Each row is a point. The points of each table are mixes of a few directions, plus a little noise. How many directions does each table use, and how many do they share? Where both have some left over, give the other angles between the two spaces (their principal angles), to ten degrees, smallest first.

First:
-2; 29; 15
-2; -3; -9
-3; 8; -5
-10; 7; -29
21; -60; 27
-4; 19; 0
Second, 5 rows:
21; 13; -33
-11; -7; 18
-28; -17; 44
1; 1; -2
17; 10; -27
Directions: first 2, second 1, shared 0; angles 50

First, 8 rows:
9; -18; 16; 8
5; 0; -4; 0
-24; 5; 6; -1
19; 14; -12; -8
12; -37; 22; 16
-33; -6; 0; 4
26; 48; -8; -23
-14; -7; -19; 3
Second:
-13; 0; -3; 1
4; -1; 4; 1
-14; -6; 9; 4
-19; -8; 10; 4
29; 34; -60; -18
23; -10; 26; 4
-10; -8; 15; 5
Directions: first 3, second 2, shared 2

First, 7 rows:
-24; 27; -22; 17; 17; 17; -21; 2
5; -25; 15; -31; -4; -39; 9; 14
55; 8; 22; -22; 8; -19; 14; 8
8; -41; -8; -6; -33; 32; -8; -15
11; -20; 16; 7; -24; 3; 11; 13
-23; 28; -9; 13; 22; -4; -7; 4
-31; 23; -14; 23; 16; 9; 3; -26
Second, 8 rows:
2; -4; 1; 0; -4; 2; -3; 7
16; -23; 7; -3; -27; 12; -20; 47
-20; 30; -9; 4; 34; -15; 25; -60
12; -17; 5; -2; -20; 9; -15; 35
-20; 29; -9; 4; 33; -15; 25; -59
13; -19; 6; -2; -22; 10; -16; 38
-10; 15; -5; 2; 17; -8; 13; -31
7; -11; 3; -1; -12; 6; -9; 22
Directions: first 5, second 1, shared 1

First (8 x 9):
-22; 9; 33; 19; -55; 1; 2; 31; -2
46; -22; -37; -23; 52; -27; 30; 60; -60
-8; -11; -20; 3; 43; 7; -2; -5; -6
5; 5; 8; -6; -23; 4; -4; -22; 20
-1; 12; 12; -3; -21; 1; -9; -25; 21
-5; -12; -2; 6; -5; 13; 5; 5; 3
-1; -20; -7; 5; -4; 15; 11; 12; 0
-14; 39; 13; -3; 15; -15; -34; -56; 24
Second (8 x 9):
3; -40; -20; 7; 4; 25; 23; 30; -10
-3; -24; -10; 5; 2; 17; 14; 19; -7
-31; 29; 26; 16; -8; -10; -21; -8; 4
-49; 39; 36; 28; -13; -11; -28; -6; 6
31; 23; -2; -27; 4; -24; -8; -33; 8
14; -50; -30; 1; 7; 29; 30; 32; -12
35; -25; -24; -21; 9; 7; 18; 3; -2
1; 49; 23; -11; -5; -31; -27; -38; 12
Directions: first 4, second 2, shared 2

First (11 x 12):
14; 7; -1; -39; 8; -2; 6; 1; -12; -17; -5; -11
-4; 16; 26; -23; 22; 4; 10; 35; 13; 14; 13; 2
-3; -14; -6; -5; -27; -17; -6; -36; 1; 9; -22; 2
14; -17; -12; 16; 7; 12; -13; -5; -11; -21; 12; -5
-1; -31; 15; 6; -6; -3; -18; -14; 16; 19; 4; 8
3; 3; -10; -1; -4; -1; 2; -6; -8; -9; -5; -4
18; -14; 0; 5; 25; 20; -11; 17; -7; -22; 25; -6
3; 10; -2; -14; 5; 0; 7; 6; -6; -7; -1; -5
-19; 31; 0; -5; -11; -12; 21; 6; 4; 15; -16; 4
-27; 28; -25; 60; -21; -2; 14; -1; -1; 8; -10; 10
1; -20; 14; -1; 1; 0; -11; -4; 11; 12; 6; 5
Second:
30; -18; 15; 3; 5; 3; 9; 4; -9; 28; 1; -12
-20; 7; -6; 15; -11; 5; -18; 17; 17; -21; 2; 10
9; 4; 1; -11; 6; -8; 19; -5; 6; 15; 11; -8
-20; 0; -9; -3; -7; 1; -27; -9; -2; -34; -15; 5
-25; 7; -2; 9; -7; 12; 0; -4; -14; -21; -3; 26
21; -16; 17; -9; 7; -4; 23; -8; 7; 16; 15; -20
20; 6; 8; 1; 27; -8; 20; 4; -5; 32; -1; -30
-15; 11; -24; -5; -20; -1; -25; 2; 1; -14; -9; 29
Directions: first 4, second 6, shared 1; angles 40, 60, 70

First (10 x 14):
46; -11; 42; 8; -4; -41; -10; 0; 17; 10; -13; 10; -60; 32
-23; 9; -5; -16; 25; 4; 0; 20; -4; 26; 24; 15; 27; 15
21; 5; 9; 0; -24; 24; -11; -28; -25; -5; -5; -27; -11; -13
-12; -3; -12; 6; -15; 4; 4; -3; 6; -24; -12; -3; 3; -16
-9; 3; -3; -5; 4; 3; -1; 4; -1; 3; 5; 2; 8; 0
-14; 16; 7; -17; -5; 17; -3; 9; -21; 26; 24; 0; -1; 11
41; -15; 3; 18; 15; -14; 10; -15; 3; 11; -6; -7; -18; 3
-14; -2; -16; -3; 19; 2; -7; 1; 9; -15; -6; 5; 39; -10
-29; -2; -32; 5; 6; 9; 21; 9; 5; -8; 4; 5; 26; -17
-8; 0; 5; 2; -23; -6; -5; 2; 11; -25; -16; 2; -15; -4
Second:
28; -15; -28; 29; 21; -14; 20; 3; -3; 28; 19; -7; -14; -11
0; -2; -7; -6; -7; 2; -10; 8; 2; -6; -6; -1; 25; 2
-2; -10; -14; -14; -31; -1; -12; 31; 12; -11; -20; 5; 47; 17
24; -5; 21; -7; 0; -14; -3; 10; 2; 25; 1; 7; -11; 33
-21; 9; -1; -3; 25; 24; 17; -28; -10; -4; 5; -5; 10; -16
2; 3; 15; -20; -7; 1; -28; 3; 4; -12; -15; 2; 29; 15
2; -7; 5; 11; 22; -15; 13; -13; 16; -10; -9; 8; -16; -3
22; 2; 3; 22; 11; -24; -27; -10; 2; -7; 9; -7; -37; -22
3; 13; 30; -2; -12; -8; -15; -3; -7; 6; 10; 1; -51; 6
-20; -2; -14; 4; 12; 12; 26; -11; 4; -10; -4; 2; 12; -14
-39; 13; -11; -14; -36; 35; 18; 10; -19; 3; 10; -5; 6; -5
Directions: first 5, second 6, shared 4; angles 60

First:
0; 3; 15; -21; 13; -10; 16; 2; 9; -10; 8; -23; -3; -9; 7; -1; 2; -9; -5; 4
-10; -11; 9; -12; -24; -11; -44; -1; 7; 36; 53; 0; -14; 12; -27; 11; 7; 53; 23; -60
12; -5; 4; 25; -7; 16; 18; 17; -3; -17; -45; 1; 6; -1; 14; -2; -10; -23; -10; 58
10; -1; 12; 2; 8; 6; 32; 15; 5; -23; -32; -16; 4; -10; 18; -4; -7; -30; -14; 52
-18; 26; 5; -12; 14; -39; -18; -26; -1; -4; 18; -14; -10; 5; 12; 13; 5; 8; 3; -38
6; 5; -4; 23; 1; 8; 16; 5; -7; -19; -43; 4; 7; 0; 17; -1; -8; -25; -11; 45
4; 1; -24; 25; -2; 18; 3; -5; -14; -4; -28; 28; 11; 4; 1; -6; -4; -13; -5; 16
-13; 5; -17; 18; -18; -8; -45; -18; -11; 24; 18; 26; -5; 18; -14; 11; 3; 35; 16; -48
-1; 11; -1; -41; 39; -11; 34; -13; 7; -16; 19; -19; 4; -19; 7; -13; 9; -25; -12; -14
10; -35; 0; -7; -25; 31; -11; 23; 8; 32; 31; 13; 1; 1; -36; -8; 3; 31; 14; -15
Second:
7; 6; 37; -6; 10; -17; 28; 15; 13; -31; -27; -42; -1; -9; 26; 4; -8; -29; -15; 52
14; -5; 52; -19; 6; -17; 23; 18; 21; -23; -6; -47; 11; -9; 0; -7; -7; -21; -11; 32
-12; 16; -8; -11; 13; -20; -13; -24; -4; 3; 21; 2; -1; 2; -1; 2; 6; 6; 3; -41
-19; 6; -36; -17; 9; 4; -6; -11; -5; 20; 31; 16; -25; -3; 11; 10; 13; 20; 9; -37
-2; -8; 7; -38; 12; -1; 14; 8; 14; 8; 37; -19; -12; -14; -2; -2; 9; 8; 3; -18
18; -18; 8; 25; -21; 17; -15; 3; -4; 6; -12; 22; 33; 10; -39; -19; -9; 2; 2; -1
-12; -3; -30; -31; 13; 11; 2; -6; 1; 24; 44; 12; -20; -9; -2; 1; 15; 19; 9; -41
-9; -7; -10; -7; -10; 5; -12; 7; 2; 21; 23; 3; -23; 1; 2; 12; 6; 26; 12; -16
10; 3; 10; 60; -30; 0; -25; 0; -14; -11; -55; 19; 21; 22; -4; 4; -18; -5; -3; 35
5; 9; -29; 46; -2; 18; 3; -9; -23; -14; -55; 37; 17; 8; 10; -5; -9; -25; -9; 35
Directions: first 4, second 5, shared 4

First:
10; -3; -7; 3; -4; 12; -10; -10; -1; -11; 1; -2; 15; -1; 4; 7; -3; 0; -19; -22; 5; 10; 0; 4
-5; -9; 21; -3; -20; -8; -6; -27; -9; 2; 0; 38; -10; 5; -9; -12; 18; -9; -2; 6; 27; -5; -24; 53
-17; -15; 2; 6; 4; 13; 11; -48; 6; 11; 3; -11; -12; 0; 0; 5; 6; -21; 5; 21; -24; -39; 18; -22
7; 11; 18; -5; 6; -17; 16; 45; -7; 12; 4; -4; -27; 6; -20; -13; 10; 0; 36; 42; -14; -3; 9; -25
45; 4; -14; 8; -13; 22; -7; 2; -7; -29; 0; 3; 36; -13; 21; 18; -5; 7; -50; -60; 7; 27; -4; 16
-35; 6; -29; 1; 18; -11; 30; -27; 28; 12; -21; 5; 11; -29; 60; 17; -26; 14; -10; -30; -19; -32; -13; 16
-12; 14; -1; -11; 9; -25; -7; 46; 3; 5; -5; 3; -3; 5; -6; -12; -9; 20; 21; 6; 17; 23; -14; 8
9; -7; 11; 0; 2; 14; -28; 17; -12; -2; 18; -32; -9; 29; -51; -10; 10; -12; 20; 35; 0; 17; 28; -49
Second, 11 rows:
-17; -26; -14; 4; -6; -7; 12; 26; 3; -7; 20; 15; -5; 5; 20; 24; 9; 14; -11; 11; 18; -11; 8; 2
-40; -32; 18; -7; -15; -12; -17; -39; -4; 6; 14; 27; -22; 30; -17; -7; 21; -10; 3; 36; 45; -24; -15; 42
44; 20; -31; 17; -4; 13; 26; 41; 0; -11; -2; 0; 19; -28; 34; 27; -2; 20; -26; -49; -34; 9; 8; -15
-4; -16; -9; 15; -19; 18; -19; -9; -5; 5; 15; 16; -9; -2; -25; 4; 22; -12; 12; 10; -5; 8; 14; -11
-33; -13; -9; -13; 25; -15; 2; 39; 13; -3; 9; -31; 0; 14; 10; 9; -22; 15; 9; 25; 12; 2; 18; -35
18; 20; 21; -4; -9; -1; -4; -45; -8; 4; -18; 12; 1; 0; -8; -20; 5; -10; -7; -18; 0; -9; -30; 41
2; 18; 19; -8; 17; 1; -8; -10; 1; 7; -18; -24; 2; -7; -22; -27; -18; -18; 27; 10; -19; 18; 6; -25
12; 18; 23; -17; 15; -19; 25; 4; 2; -5; -22; -7; 5; -12; 24; -12; -21; 0; -3; -3; -2; -2; -14; 15
10; 33; 0; -18; 23; -19; 10; 3; 10; -3; -22; -32; 16; 11; 25; -1; -29; 24; -21; -27; 5; -14; -26; 15
-24; -48; -2; 16; -33; 9; -5; -7; -9; 1; 33; 50; -22; 2; -12; 14; 40; -13; 4; 34; 22; -8; 15; 13
31; 31; -18; 15; 2; 31; -23; -3; -2; 6; -11; -26; 13; -15; -30; -10; -4; -6; 16; -29; -46; 30; 15; -43
Directions: first 5, second 5, shared 2; angles 50, 50, 90

First:
-1; 4; -2; 2; 0; 0; 0; -2; -3; -3; -3; -1; -5; -1; 7; 3; -1; -4; 5; 5; 10; -2; 7; 0; 4; -1; 4; 1; 5; -8; 2; -3
-1; 8; -4; 4; 0; -1; 1; -3; -6; -5; -6; -1; -9; -1; 13; 4; -3; -6; 9; 12; 19; -1; 15; -1; 7; -2; 7; 4; 7; -15; 3; -6
-4; 23; -12; 16; -1; -3; 2; -10; -20; -15; -19; -5; -30; -6; 43; 16; -7; -20; 28; 35; 59; -4; 50; -3; 21; -7; 21; 11; 25; -46; 10; -18
1; -4; 2; -3; 1; 1; -1; 2; 4; 3; 4; 1; 6; 1; -8; -3; 1; 3; -4; -7; -11; 1; -9; 1; -4; 1; -4; -2; -5; 9; -2; 3
4; -24; 13; -16; 1; 2; -2; 10; 20; 15; 20; 5; 31; 7; -43; -16; 7; 21; -28; -36; -60; 5; -50; 4; -21; 7; -22; -11; -24; 48; -10; 19
-3; 19; -10; 13; 0; -2; 1; -8; -16; -12; -15; -4; -25; -5; 34; 12; -6; -17; 22; 29; 48; -4; 40; -2; 17; -6; 18; 9; 20; -38; 8; -15
0; -4; 2; -3; 0; 0; -1; 2; 3; 3; 3; 1; 6; 1; -7; -3; 2; 4; -5; -7; -10; 1; -9; 0; -4; 1; -4; -2; -4; 8; -2; 3
1; -9; 5; -5; 0; 1; 0; 4; 7; 6; 8; 2; 12; 2; -16; -6; 2; 8; -11; -13; -22; 2; -19; 1; -8; 3; -8; -4; -10; 18; -4; 7
2; -11; 6; -8; 0; 1; -1; 6; 9; 8; 10; 2; 15; 2; -21; -7; 3; 9; -14; -18; -30; 2; -24; 1; -11; 4; -11; -6; -12; 23; -5; 9
2; -9; 5; -6; 0; 1; -1; 4; 7; 6; 7; 2; 11; 2; -16; -6; 3; 7; -11; -13; -23; 2; -19; 1; -8; 4; -8; -4; -10; 18; -4; 7
-1; 8; -4; 5; 0; -1; 1; -3; -6; -5; -6; -2; -10; -1; 14; 5; -2; -7; 9; 12; 20; -3; 17; -1; 6; -2; 7; 3; 8; -16; 3; -6
Second (11 x 32):
-3; -14; 16; -18; -8; 1; -8; 13; 3; 1; -8; -25; 14; 2; -30; -32; -12; 3; -1; -12; -23; 15; 0; -5; 10; 14; 7; -1; 5; 13; 9; -4
-8; 3; -5; 20; -11; -1; -23; 1; -16; -5; -1; 16; -8; -1; 41; 0; 7; -31; 21; 15; 28; 3; 28; -5; -2; 10; 5; 1; 14; -9; -12; 3
10; -12; 14; -21; 3; 4; 15; -4; 17; 18; 15; -19; 23; 0; -52; -17; 0; 23; -28; -22; -31; -9; -7; 16; 2; -3; -2; -13; -10; 18; 7; 0
-7; -19; 13; 3; -18; 4; -25; 3; -7; 12; 11; -6; 17; 0; -2; -34; 5; -24; 3; -6; -1; 5; 39; 8; 2; 19; 6; -15; 16; 15; -7; 8
-2; 16; -4; 8; 4; -10; 1; -11; 2; -11; -7; 17; 2; 0; 11; 28; 11; 1; -6; 11; 6; -12; -24; -12; -19; -8; 2; 6; -17; -7; -15; -7
-1; 9; -2; 5; 1; -5; -1; -5; -1; -8; -8; 6; -1; -1; 10; 13; 4; -2; 2; 10; 9; -5; -7; -7; -7; -3; 4; 5; -6; -7; -6; -7
4; -13; 0; -7; 1; 7; 3; 11; 2; 8; 8; -6; -6; 2; -7; -14; -8; 5; 1; -14; -14; 12; -1; 8; 8; 4; -12; -3; 6; 12; 11; 11
2; 13; -14; 16; 2; 2; 4; -11; -13; 0; 2; 8; -23; -5; 34; 16; 2; -13; 14; 19; 41; -9; 34; 8; 10; -9; 5; 1; 16; -26; 4; -3
8; 7; -18; 18; 11; 4; 13; -13; 0; 11; 21; 28; -15; -2; 25; 28; 14; 1; -4; 1; 15; -14; -2; 15; -9; -15; -19; -6; -4; -3; -7; 14
-3; -8; 6; -13; -2; 1; -2; 16; 0; -7; -15; -18; -1; 3; -13; -18; -16; 6; 7; -7; -19; 19; -14; -11; 10; 10; 2; 8; 3; 7; 12; -3
5; 18; -5; -11; 16; -7; 25; -2; 12; -17; -18; -2; -6; 2; -16; 28; -7; 29; -11; 4; -14; -6; -50; -14; -6; -16; 0; 18; -23; -9; 6; -14
Directions: first 1, second 5, shared 1

First:
-2; 10; 19; 26; -1; 16; 10; 6; -15; -17; 10; -24; -1; -6; -1; 42; 10; -23; 34; 22; -31; 11; -9; -2; -6; -13; -3; 11; -14; 1; 18; 17
4; -6; 3; -3; 4; 6; 0; -6; 2; -3; -16; 14; -14; -12; -2; 2; -3; 2; -5; 9; -4; -2; 3; 11; 8; -7; -5; -7; 0; 10; -3; -2
-25; -15; -5; 19; -13; -4; -8; 27; 12; 6; 58; 5; 44; 28; 7; -21; -24; 28; -27; -47; 23; 21; 14; -7; -18; 20; 6; -11; 10; 12; 8; -13
6; 8; -19; -26; 1; -20; -5; -7; 3; 17; -8; -5; 5; 11; 1; -27; 7; 3; -8; -11; 21; -16; -4; -13; 0; 13; 7; 7; 7; -23; -13; -6
-14; 2; 26; 46; -6; 23; 10; 20; -12; -23; 38; -22; 14; 0; 2; 47; -1; -15; 30; 10; -32; 27; -3; 0; -13; -11; -3; 5; -14; 14; 27; 16
20; 19; -14; -35; 8; -16; 1; -23; -6; 12; -42; -10; -21; -6; -4; -10; 22; -17; 11; 19; 4; -28; -14; -9; 10; 0; 3; 15; 0; -30; -16; 4
13; -23; -3; -24; 10; 5; -6; -20; 16; 2; -52; 54; -39; -28; -5; -22; -15; 21; -35; 10; 9; -13; 16; 32; 26; -11; -12; -26; 9; 28; -20; -16
-3; 5; -8; -4; -3; -9; -2; 4; 0; 7; 12; -10; 14; 13; 2; -10; 2; 1; -1; -12; 10; -2; -3; -12; -7; 10; 5; 6; 2; -12; -1; -1
Second, 8 rows:
9; 19; -1; 30; -16; 17; -23; -15; 16; -9; 2; -11; -15; -5; 1; 10; -15; -18; 0; 14; -25; -11; -17; 8; 14; -21; -29; -7; -12; 10; 6; 9
7; 3; 2; -11; 14; -30; 23; 0; 7; 4; -20; 9; 1; -4; 11; -9; -8; 2; -4; 0; 18; -7; -6; 18; 19; 12; 19; -17; 16; 11; 8; -25
0; -8; 30; 3; 3; -39; 24; 8; -35; 1; 4; -21; -5; -4; 7; 30; 29; -26; 58; -9; -5; 7; 9; -16; -32; 34; 25; 45; -1; -15; 37; -10
-15; -16; -9; -23; 5; 18; -1; 11; -13; 4; 10; 10; 14; 8; -12; -12; 14; 23; -12; -10; 10; 11; 16; -19; -18; 0; 6; 8; 0; -15; -22; 15
-20; -7; -30; -44; 14; 43; 0; 12; -11; 5; 2; 10; 27; 14; -21; -24; 20; 36; -31; 1; 15; 10; 11; -26; -11; -16; 8; -3; -2; -32; -55; 34
2; -1; 3; 1; 2; -13; 4; -1; 6; 2; -5; 5; -2; -2; 6; -4; -6; 0; -2; -3; 6; -3; 0; 10; 7; 5; 3; -7; 6; 9; 7; -13
11; -1; 21; 60; -31; -10; -28; -14; 18; -7; 16; -2; -27; -10; 11; 19; -28; -24; 10; -8; -27; -5; -3; 19; -1; 2; -36; 3; -9; 35; 41; -14
1; 13; -16; -15; 9; 13; 2; -2; 11; 2; -14; 3; 7; 2; -4; -13; -4; 10; -19; 14; 7; -6; -11; 4; 22; -16; 2; -22; 4; -4; -22; 6
Directions: first 3, second 4, shared 1; angles 50, 60

First, 8 rows:
-20; 7; 14; -2; -4; -9; 1; 3; -3; 6; 9; 14; 2; 10; 0; -5; 11; -6; -6; -1; -1; 19; 14; 14; 5; 7; 0; 16; 20; 3; 0; 9
-36; 27; 9; -24; -19; 17; 3; 17; -18; 2; -13; -8; 3; -31; 12; 17; 12; -2; -15; -14; -3; 9; 21; 3; -20; 29; 15; 18; -10; -6; 4; -8
47; -44; -14; 29; 12; -26; 2; -10; 1; -20; 6; 1; -5; 37; 3; -17; -8; 17; 20; 14; -13; -28; -40; -17; 14; -30; -24; -29; 13; 1; -2; -10
-10; 22; 10; 3; 5; -7; -4; -5; 8; 16; 9; 4; 16; -3; -15; -2; 2; -19; -11; 11; 13; 20; 19; 15; 3; 0; 2; 8; 3; 6; -8; 11
-19; 2; 0; -19; -6; 24; 0; 4; 5; 4; -3; 8; -21; -9; 6; 6; 1; 6; 2; -22; 1; 7; 10; 5; 0; 12; 15; 16; -3; -4; 10; 10
0; 12; -5; -7; 6; 18; -5; -5; 14; 11; -2; -4; -2; -16; -10; 5; -10; -7; -1; -3; 13; 3; 9; 2; 0; 0; 10; 2; -18; 0; 0; 9
60; -40; -17; 37; 13; -36; 3; -9; -8; -26; -1; -14; 13; 30; 2; -13; -10; 14; 16; 29; -14; -39; -48; -27; 5; -34; -32; -44; 3; 1; -9; -26
-21; 15; 3; -17; -7; 20; -1; 5; 0; 7; -5; 0; -7; -18; 2; 9; 2; -2; -5; -13; 4; 9; 15; 5; -6; 15; 14; 14; -9; -3; 5; 5
Second, 11 rows:
14; -18; 2; 12; 8; -12; -5; -9; -2; -3; 14; 8; -1; 22; 3; -11; -1; 1; 6; 0; 1; 9; -7; 6; 14; -12; -18; 0; 21; 3; -4; -5
33; -19; -7; 12; 9; -5; -9; -12; -9; -9; 5; -10; 4; 9; 5; -5; -11; 4; 10; 2; 4; -5; -19; -6; 6; -13; -25; -14; 2; -1; -8; -25
-37; 30; 5; -20; -13; 14; 11; 17; 9; 10; -15; 2; -2; -25; -6; 13; 9; -3; -14; -2; -4; -3; 22; 0; -17; 19; 35; 12; -18; -2; 10; 24
-17; 20; -2; -13; -8; 12; 6; 11; 4; 3; -14; -8; 2; -25; -3; 13; 3; -1; -7; 0; -1; -9; 9; -5; -15; 12; 22; 1; -21; -3; 5; 7
-14; -9; 15; 6; 2; -17; 1; -4; 6; 6; 20; 28; -8; 32; -2; -16; 9; -4; 1; -4; -3; 24; 9; 19; 18; -3; -6; 18; 37; 6; 1; 20
-1; 20; -13; -13; -7; 21; 3; 10; -3; -3; -25; -26; 8; -41; -1; 21; -6; 2; -6; 2; 1; -23; -1; -19; -24; 11; 18; -14; -43; -7; 3; -11
-41; 7; 21; -5; -5; -12; 7; 6; 15; 15; 16; 37; -12; 26; -6; -13; 18; -6; -7; -5; -6; 29; 25; 26; 15; 7; 15; 31; 37; 8; 9; 41
31; -29; -2; 19; 12; -15; -9; -16; -6; -7; 17; 4; 0; 30; 5; -15; -6; 3; 11; 1; 3; 7; -17; 4; 17; -17; -32; -7; 22; 3; -9; -18
47; -12; -21; 9; 7; 9; -9; -8; -16; -16; -13; -36; 11; -19; 7; 10; -20; 7; 8; 5; 6; -27; -28; -24; -10; -11; -21; -31; -32; -7; -10; -43
-17; 27; -6; -18; -11; 21; 7; 14; 2; 3; -24; -16; 5; -38; -4; 20; 0; -1; -10; 1; -2; -17; 9; -13; -24; 16; 28; -4; -37; -6; 6; 3
6; -17; 8; 11; 7; -15; -4; -9; 1; 0; 20; 18; -5; 32; 1; -16; 4; -1; 5; -2; 0; 18; -2; 13; 18; -9; -17; 8; 32; 5; -2; 5
Directions: first 4, second 2, shared 1; angles 30
